Each point is reached from the start by the listed moves, each made 0, 1 or 2 times, or once backwards (-1), plus a little noise. Say if it took an odd or an even number of moves. Then give how often each move was made.

Moves:
(1): 0.036 -0.015 0.008 -0.014 0.008 0.007
(2): 0.006 0.034 -0.008 0.010 0.009 -0.001
(3): -0.016 -0.007 0.025 0.021 -0.003 -0.013
Start: 0.007 -0.010 0.012 -0.006 -0.010 -0.018
Points:
0.033 0.002 0.040 0.011 0.005 -0.028 -> odd (1, 1, 1)
0.057 -0.019 -0.002 -0.041 -0.002 0.001 -> even (1, 0, -1)
0.044 -0.056 0.080 0.011 -0.002 -0.033 -> even (2, 0, 2)
0.026 0.027 -0.020 -0.015 0.004 -0.004 -> even (0, 1, -1)
-0.020 0.010 0.054 0.046 0.001 -0.049 -> odd (0, 1, 2)

Moves:
(1): 0.025 0.005 -0.008 -0.017 -0.005 0.001 0.001 0.003 0.024
(2): -0.006 0.015 0.005 -0.015 0.000 -0.014 0.004 -0.008 0.007
(3): 0.008 -0.001 0.015 0.001 0.001 0.021 0.007 0.000 -0.009
(4): 0.008 0.025 -0.008 0.008 -0.015 -0.004 0.005 -0.005 -0.005
(5): 0.006 -0.005 0.014 0.011 0.012 -0.013 0.013 0.002 0.004
(6): -0.008 0.007 0.000 -0.001 0.009 0.011 0.001 0.012 -0.004
(7): -0.003 0.000 -0.001 -0.003 -0.006 -0.003 0.024 -0.005 -0.009
(8): 0.002 0.008 0.010 -0.006 -0.008 -0.023 0.003 0.020 -0.020
Start: 0.001 0.007 -0.005 -0.002 -0.011 -0.028 -0.009 -0.007 -0.014
Points:
0.041 0.097 -0.049 -0.050 -0.082 -0.083 0.041 0.031 -0.034 -> odd (2, 0, -1, 2, -1, 1, 2, 2)
0.049 0.013 -0.004 0.018 -0.031 -0.100 0.040 0.004 -0.006 -> odd (1, -1, -1, 1, 2, -1, 1, 1)
0.037 0.017 -0.001 -0.071 -0.015 -0.059 -0.003 -0.025 0.058 -> even (2, 2, 0, -1, 0, -1, 0, 0)
0.018 0.042 0.033 0.004 0.009 -0.041 0.032 -0.045 0.015 -> odd (0, 2, 1, 1, 2, 0, 0, -1)

Moves:
(1): 0.027 -0.010 0.004 -0.024 0.015 -0.001 -0.005 0.002 0.012 0.010 -0.020
(2): 0.026 0.019 0.007 0.001 0.001 -0.037 -0.001 0.010 0.002 0.008 0.023
(3): -0.010 -0.008 0.022 0.001 -0.005 -0.005 -0.007 0.016 -0.004 -0.010 0.003
(4): 0.010 -0.008 -0.005 0.007 0.002 -0.002 -0.008 0.001 -0.005 0.001 0.001
(5): -0.011 -0.006 0.010 -0.012 0.001 0.008 -0.008 0.022 -0.005 0.008 0.008
(6): -0.013 0.016 -0.012 -0.005 -0.007 0.024 -0.025 0.002 0.011 -0.013 0.003
(7): 0.005 0.006 0.013 0.020 0.014 0.025 0.009 0.009 0.014 0.006 0.007
(8): -0.016 -0.001 -0.009 0.016 -0.013 0.004 0.005 0.013 0.016 0.001 0.001
(9): -0.015 -0.015 -0.004 -0.003 0.034 -0.010 0.001 -0.003 0.013 -0.002 0.001
(10): -0.010 -0.011 0.015 -0.013 -0.031 0.009 -0.018 -0.018 0.000 0.026 -0.005
(11): 0.006 -0.002 -0.010 -0.014 -0.003 0.002 -0.003 0.000 0.011 -0.011 0.018
Start: 0.023 -0.004 0.004 -0.005 -0.005 -0.010 -0.012 0.008 -0.002 -0.002 0.003
Points:
0.123 -0.062 0.074 -0.043 0.085 -0.074 -0.022 0.047 0.020 0.013 0.018 -> even (2, 1, 2, 2, 0, -1, 1, -1, 1, 0, 1)
-0.051 -0.006 -0.035 -0.058 -0.081 0.031 -0.056 0.037 0.038 0.022 0.026 -> even (0, 0, -1, -1, 2, 1, -1, 2, 0, 1, 1)
0.092 -0.069 -0.071 -0.041 0.030 -0.067 0.002 -0.012 0.061 0.005 -0.020 -> odd (2, 0, -1, 2, -1, -1, -1, 2, 1, 0, 2)

Moves:
(1): 0.028 0.008 0.002 -0.012 0.004 0.022 0.009 -0.006 0.007 0.005 0.004 0.006 0.001 0.012 0.007 -0.005 -0.006 -0.009 0.000 0.000 0.006
(2): 0.000 0.037 -0.021 -0.026 -0.008 0.021 0.002 -0.004 -0.023 -0.008 0.009 -0.016 -0.007 0.005 0.014 0.033 -0.003 0.011 0.002 -0.017 -0.011
(3): -0.002 0.011 0.032 0.013 -0.002 0.009 -0.014 -0.014 0.027 0.002 -0.012 0.016 -0.016 -0.007 0.013 0.005 -0.006 0.007 0.005 0.005 -0.005
(4): -0.008 0.012 0.001 0.021 -0.001 0.016 0.020 -0.017 -0.008 -0.013 0.023 -0.001 -0.004 -0.005 0.013 0.001 0.001 -0.019 -0.003 0.014 -0.006
(5): -0.002 0.001 0.007 0.011 0.031 0.000 0.001 -0.011 -0.003 0.002 0.011 -0.008 0.007 0.003 -0.005 0.000 -0.004 0.011 -0.007 0.002 0.008
(6): -0.013 -0.014 0.010 -0.013 0.006 0.023 -0.002 -0.002 -0.003 -0.016 -0.007 -0.003 -0.021 0.001 0.018 -0.019 0.005 -0.003 -0.008 -0.015 -0.001
(7): -0.014 0.009 0.013 -0.007 0.004 0.005 0.019 0.005 -0.013 0.013 -0.002 -0.004 0.011 -0.017 0.013 0.002 0.015 0.007 0.005 0.002 -0.004
(8): -0.009 0.010 0.016 0.014 -0.007 0.009 -0.007 0.037 -0.008 0.004 0.000 -0.003 -0.021 0.007 -0.016 0.006 0.006 0.013 -0.010 -0.001 -0.009
(9): -0.006 -0.001 -0.007 0.003 0.008 0.010 0.008 0.004 0.018 -0.004 -0.006 0.000 0.008 0.005 -0.013 0.001 0.016 -0.001 0.003 -0.011 -0.006
(10): 0.007 -0.007 -0.026 0.015 0.002 -0.001 -0.006 0.010 0.000 0.036 -0.006 -0.008 -0.010 -0.004 0.005 0.005 -0.012 0.002 0.002 -0.013 -0.009
(11): -0.018 -0.005 -0.001 -0.019 0.015 0.011 0.012 0.001 0.013 0.004 0.044 -0.004 -0.012 -0.009 0.003 0.003 -0.012 0.006 -0.002 -0.018 0.020
(12): -0.022 -0.008 0.014 0.001 0.012 0.004 -0.013 -0.002 -0.016 -0.003 0.008 0.039 0.010 0.002 -0.003 0.013 0.006 -0.009 -0.009 -0.014 -0.011
(13): -0.005 -0.003 0.005 -0.001 -0.018 0.025 -0.029 0.003 0.009 0.000 0.000 -0.004 0.027 -0.002 0.000 -0.011 0.006 -0.001 -0.002 0.004 0.016
(14): -0.009 -0.022 0.015 0.007 -0.013 0.005 0.001 -0.009 -0.005 -0.001 0.006 -0.009 0.009 0.023 -0.003 0.018 0.013 -0.007 0.015 -0.004 0.008
(15): -0.002 -0.003 0.001 0.023 0.013 -0.022 0.005 0.013 0.004 -0.009 0.006 0.009 0.010 0.013 0.037 -0.011 0.010 -0.001 -0.001 -0.014 0.009
(16): 0.002 -0.009 0.000 0.010 0.001 0.002 0.015 0.019 0.006 -0.010 -0.017 -0.009 0.003 -0.003 0.004 0.016 -0.020 -0.001 -0.017 0.000 0.004
(17): 0.008 -0.007 0.004 -0.010 0.008 0.001 -0.005 -0.002 0.002 0.002 0.020 -0.011 -0.003 -0.007 0.013 0.013 0.019 -0.002 -0.019 -0.002 0.000
(18): 0.024 -0.007 -0.009 -0.003 -0.022 0.011 0.013 -0.016 -0.005 -0.009 0.006 0.015 -0.006 -0.004 0.002 -0.002 0.010 0.034 -0.010 -0.001 -0.008
Start: -0.002 -0.014 -0.001 0.009 0.011 0.025 0.009 -0.004 -0.024 0.010 0.008 -0.015 0.024 0.001 -0.010 -0.013 0.012 -0.006 -0.016 0.005 0.002
Points:
-0.107 -0.123 0.038 0.020 0.007 0.104 0.052 -0.002 0.026 -0.072 0.118 -0.058 0.044 0.046 -0.021 -0.028 0.021 -0.119 -0.017 -0.012 0.089 -> even (0, -1, -1, 2, -1, 1, -1, 0, 1, -1, 2, 0, 1, 2, 0, 1, 0, -1)
-0.004 0.006 -0.008 -0.045 0.062 0.041 0.064 0.002 -0.025 0.004 -0.012 -0.014 0.075 0.010 0.120 -0.028 0.068 0.009 -0.004 -0.075 0.015 -> even (1, 1, 0, -1, 0, 1, 2, -1, 1, 0, 0, 0, 0, 0, 2, 0, 0, 0)
0.015 -0.108 -0.047 0.085 0.011 0.008 0.018 -0.030 -0.004 0.005 0.154 0.053 0.082 0.043 0.018 -0.040 0.098 0.008 -0.040 -0.046 0.033 -> odd (0, -1, -1, 1, 0, -1, -1, 0, 1, 1, 1, 1, 1, 1, 2, -1, 1, 2)
-0.067 0.105 -0.008 0.033 -0.006 0.093 -0.083 0.068 -0.034 -0.059 0.028 -0.051 0.047 0.035 -0.008 0.013 0.101 -0.017 -0.050 -0.011 -0.035 -> even (-1, 2, 0, 1, 0, 0, -1, 2, 2, -1, -1, 0, 2, -1, 1, -1, 1, -1)

Moves:
(1): -0.007 0.007 0.004 -0.012 0.013 -0.019 -0.036 0.014 -0.010 0.000 -0.006 0.006 -0.023 -0.023 -0.012 0.008 0.003 -0.018 0.019 0.005 -0.002 0.001 -0.010 -0.015 -0.003 -0.008 -0.008
(2): 0.007 0.004 0.010 0.006 0.000 -0.005 -0.002 -0.021 -0.006 0.001 0.008 -0.003 0.000 -0.014 -0.013 -0.002 0.005 -0.003 0.002 0.001 -0.008 0.003 -0.003 0.017 0.005 0.001 -0.008
(3): -0.010 -0.009 0.011 0.000 0.013 -0.002 0.002 0.007 0.005 -0.014 -0.001 0.003 0.002 0.010 -0.016 -0.003 0.015 -0.001 0.008 0.005 0.019 -0.012 0.012 0.000 0.016 -0.005 -0.001
(4): 0.003 0.002 -0.014 0.021 -0.001 0.008 -0.016 0.005 -0.001 -0.025 -0.002 0.003 0.019 -0.006 0.005 0.008 0.011 0.002 0.027 -0.004 -0.010 0.013 -0.015 -0.024 -0.007 0.011 -0.001
(5): -0.012 -0.033 -0.009 0.002 0.034 -0.014 0.014 0.009 -0.011 -0.001 -0.003 0.006 -0.010 -0.022 -0.006 -0.006 -0.019 0.012 0.012 0.002 -0.016 0.014 -0.013 0.031 0.002 -0.005 0.011
(6): 0.024 -0.003 -0.012 -0.026 -0.013 0.035 0.017 0.009 0.021 0.011 0.013 -0.021 -0.012 0.011 -0.001 0.000 0.011 0.025 0.001 -0.005 -0.014 0.009 0.006 -0.015 -0.015 -0.020 -0.002
(7): 0.030 0.011 0.021 -0.006 -0.014 -0.013 0.026 0.003 -0.015 -0.001 -0.026 0.005 -0.008 0.013 0.003 -0.009 0.005 -0.012 0.021 0.001 -0.001 0.010 -0.016 -0.006 0.005 -0.015 0.005
(8): -0.014 0.015 -0.003 0.001 0.003 0.001 0.010 0.009 0.005 -0.013 0.004 -0.013 0.000 0.000 0.006 -0.010 -0.016 -0.005 -0.004 0.007 -0.001 0.012 -0.003 -0.011 0.004 0.008 -0.013
(9): 0.006 0.009 -0.028 0.010 0.004 0.004 -0.004 0.014 0.017 0.021 0.015 -0.001 0.010 0.009 0.010 -0.014 0.010 0.013 0.031 -0.003 0.000 0.003 -0.001 0.004 0.020 -0.001 0.016
(10): -0.004 0.007 -0.001 -0.001 0.012 0.005 -0.005 0.024 -0.001 0.026 -0.024 -0.018 0.003 0.006 -0.001 0.008 0.008 0.032 0.000 0.012 0.004 0.007 0.024 -0.019 0.004 -0.004 -0.021
(11): 0.002 -0.009 0.009 0.008 -0.020 -0.026 -0.021 0.001 -0.012 -0.007 0.005 -0.023 0.012 0.008 0.020 0.013 0.003 -0.007 0.010 -0.020 -0.013 0.000 0.005 -0.001 -0.001 -0.002 -0.011
(12): 0.000 0.015 0.011 0.006 -0.012 0.003 0.004 -0.010 0.003 -0.005 -0.004 0.018 -0.001 -0.001 0.000 0.006 -0.006 -0.004 -0.002 -0.012 -0.003 -0.001 0.006 0.009 0.003 0.011 -0.031
(13): 0.003 0.014 0.001 -0.014 0.000 0.008 -0.008 -0.003 -0.004 -0.008 -0.004 0.024 0.017 -0.008 -0.020 0.000 -0.012 0.008 -0.005 0.002 -0.001 -0.002 0.003 -0.001 0.006 -0.021 -0.020
(14): -0.003 0.005 -0.005 -0.016 -0.003 0.003 0.010 -0.005 -0.017 0.001 0.024 -0.007 -0.008 -0.004 0.002 0.016 -0.004 -0.020 0.011 0.022 0.010 -0.017 0.016 -0.018 -0.004 0.011 0.009
(15): 0.005 0.011 -0.013 0.025 -0.002 -0.018 -0.005 -0.021 0.002 -0.002 -0.005 0.001 -0.017 0.005 0.003 0.000 -0.007 -0.004 0.016 0.003 0.015 0.011 0.014 0.022 0.001 -0.013 0.006
(16): 0.006 0.015 -0.011 0.004 0.000 -0.003 -0.011 -0.008 0.002 -0.021 -0.011 -0.006 -0.002 -0.012 0.002 0.027 -0.015 0.006 0.001 0.004 -0.010 -0.033 -0.013 0.011 0.011 0.000 0.016
(17): -0.007 0.006 -0.013 -0.016 -0.001 0.010 0.012 0.004 -0.011 -0.006 0.000 -0.019 0.012 0.010 -0.002 0.001 0.006 -0.015 0.002 0.012 0.005 -0.010 -0.015 0.011 -0.022 -0.001 -0.006
(18): -0.018 0.012 -0.011 -0.009 0.012 -0.003 0.003 -0.006 -0.010 -0.002 0.004 0.006 -0.010 0.005 0.004 0.000 0.021 0.018 0.003 0.005 -0.005 0.008 0.002 -0.002 0.012 -0.006 0.012
(19): 0.000 0.004 0.009 0.006 -0.009 -0.008 -0.002 0.003 0.014 0.000 -0.009 -0.003 -0.004 0.012 0.001 -0.010 -0.010 0.004 0.010 0.025 -0.018 0.008 -0.003 0.002 -0.002 0.016 0.002
(20): -0.003 -0.010 0.004 0.004 0.006 -0.014 -0.007 -0.011 0.008 -0.011 0.010 0.009 0.006 -0.030 0.011 -0.008 0.003 -0.003 0.006 0.018 -0.012 -0.010 -0.015 -0.003 -0.016 -0.006 -0.007
(21): -0.011 -0.008 -0.001 -0.003 -0.007 -0.011 -0.006 -0.015 0.000 0.001 -0.003 0.010 0.004 0.006 -0.011 0.001 -0.019 -0.003 0.003 -0.013 0.022 0.001 -0.004 -0.015 0.013 0.008 0.001
(22): -0.002 -0.010 -0.004 -0.010 -0.009 0.010 -0.005 -0.002 0.009 -0.008 -0.007 -0.005 0.007 -0.009 0.012 0.009 0.003 -0.010 -0.004 0.011 0.011 0.008 0.004 0.013 0.001 -0.002 -0.003
(23): 0.008 -0.010 -0.015 -0.024 -0.001 -0.019 -0.004 0.009 0.003 0.003 -0.009 -0.006 -0.010 -0.013 -0.003 -0.007 0.023 0.010 -0.010 -0.016 0.006 -0.005 0.034 -0.017 0.001 0.015 -0.005
(24): 0.013 -0.008 -0.016 -0.001 -0.023 -0.005 0.020 0.016 -0.014 -0.002 0.007 0.006 -0.017 0.007 0.001 -0.002 0.005 0.021 -0.011 -0.001 0.006 0.015 -0.026 0.015 -0.001 -0.008 0.002
Start: 0.004 0.006 -0.013 -0.036 -0.019 -0.006 0.016 0.017 0.004 0.008 -0.005 0.025 -0.015 -0.002 -0.028 0.041 0.009 -0.012 -0.006 -0.014 0.003 -0.004 0.010 0.004 0.019 0.008 -0.012
Points:
-0.027 0.045 -0.101 -0.019 0.065 -0.046 0.007 0.123 0.102 0.082 -0.082 0.002 -0.112 -0.041 0.018 -0.019 -0.028 0.050 0.082 0.022 -0.050 0.097 0.130 0.017 0.078 0.105 -0.033 -> even (1, -1, -1, 0, 2, 0, 0, 2, 2, 1, -1, 2, -1, 0, 1, 0, -1, 0, 2, -1, -1, 1, 2, -1)
-0.038 0.125 -0.030 0.028 0.016 0.031 -0.097 0.079 0.057 -0.023 0.054 -0.021 -0.033 -0.040 -0.035 0.086 0.055 0.000 0.156 0.123 -0.010 0.019 0.082 -0.138 0.038 0.018 -0.113 -> even (2, 1, 2, 2, -1, 1, -1, 2, 1, 2, 0, 1, 0, 2, 1, 0, -1, 0, 1, 1, -1, 0, -1, 0)
0.034 -0.045 -0.029 -0.032 -0.011 0.027 -0.050 -0.011 0.113 -0.031 0.003 -0.037 -0.013 -0.087 -0.029 0.034 0.015 0.021 -0.026 -0.031 -0.037 0.040 0.071 -0.044 -0.036 -0.008 -0.051 -> even (0, 1, 0, 1, 0, 2, -1, 1, -1, 0, 0, -1, 0, -1, 1, 0, -1, -1, 0, 1, 0, 1, 1, -1)
0.092 -0.005 -0.113 -0.014 -0.154 -0.025 0.022 0.053 -0.027 -0.108 0.045 0.016 0.102 0.021 0.049 0.090 -0.013 -0.008 0.108 -0.048 -0.032 -0.067 -0.144 -0.022 0.024 0.016 0.035 -> odd (-1, -1, 0, 2, 0, 0, 1, 0, 2, -1, 2, 0, 1, 1, -1, 2, 1, -1, 0, 1, 1, 0, 0, 2)
